Each row is a point. Each copy is the shape, with its points in the same order, stretched, turned, moved and blurred by noise. Say if it was mirrored as well.

Shape:
[[-4.3 -4.5]
 [-2.2  2.9]
 [ 2.0 -1.3]
 [-3.0  4.3]
 [ 3.9 -0.8]
 [-0.1 -0.4]]
Copy 1 (6 x 2):
[[-5.0 -7.2]
 [-0.9  3.8]
 [ 1.2 -2.6]
 [-1.0  5.9]
 [ 2.7 -1.9]
 [-0.1 -1.2]]
Copy 1 is: only turned
Copy 2:
[[-0.3 -7.4]
 [ 3.6  1.0]
 [-3.9  0.7]
 [ 5.5  1.7]
 [-5.3  2.8]
 [-1.1 -0.1]]
Copy 2 is: mirrored

Shape, 7 rows:
[[-0.4 -2.6]
 [ 5.0 -2.1]
 [-2.3  2.4]
 [ 3.8  4.1]
 [ 1.0 -4.1]
 [-1.8  4.6]
 [-1.8  1.0]]
Copy 1 (7 x 2):
[[-0.2  2.2]
 [-3.8 -1.6]
 [ 4.6  0.7]
 [ 1.7 -4.3]
 [-2.1  2.1]
 [ 6.1 -0.9]
 [ 3.3  0.9]]
Copy 1 is: only turned
Copy 2, 7 rows:
[[ 2.7 -3.8]
 [-2.1 -3.1]
 [ 3.8  4.4]
 [-0.8  6.2]
 [ 1.8 -5.2]
 [ 3.6  7.2]
 [ 3.6  2.3]]
Copy 2 is: mirrored

Shape:
[[-0.4 -2.6  1.9]
 [ 0.3 -9.0 -2.7]
 [-1.6  1.0  0.1]
 [-0.6  0.7 -3.5]
 [ 1.9  2.8  0.4]
 [-0.6  4.7  0.7]
 [-1.1  3.4  0.6]
 [ 0.9 -4.8  1.4]
 [-2.3  3.9  1.5]]
Copy 1:
[[ 1.6 -1.7  0.9]
 [ 5.8 -6.2  9.9]
 [ 1.5  2.8 -0.7]
 [ 1.9  3.5  3.1]
 [-3.3  3.0 -2.4]
 [-1.7  5.4 -4.1]
 [-0.6  4.6 -2.7]
 [ 1.3 -4.4  2.3]
 [ 0.7  5.0 -4.1]]
Copy 1 is: only turned
Copy 2, 9 rows:
[[-1.5  3.6 -1.3]
 [ 6.3  9.5  0.8]
 [-0.6 -0.6 -2.9]
 [ 3.7 -0.4 -0.9]
 [-0.7 -1.1  2.0]
 [-2.9 -4.1 -1.5]
 [-2.3 -3.2 -2.5]
 [ 0.2  6.5  0.3]
 [-2.8 -4.6 -3.7]]
Copy 2 is: mirrored
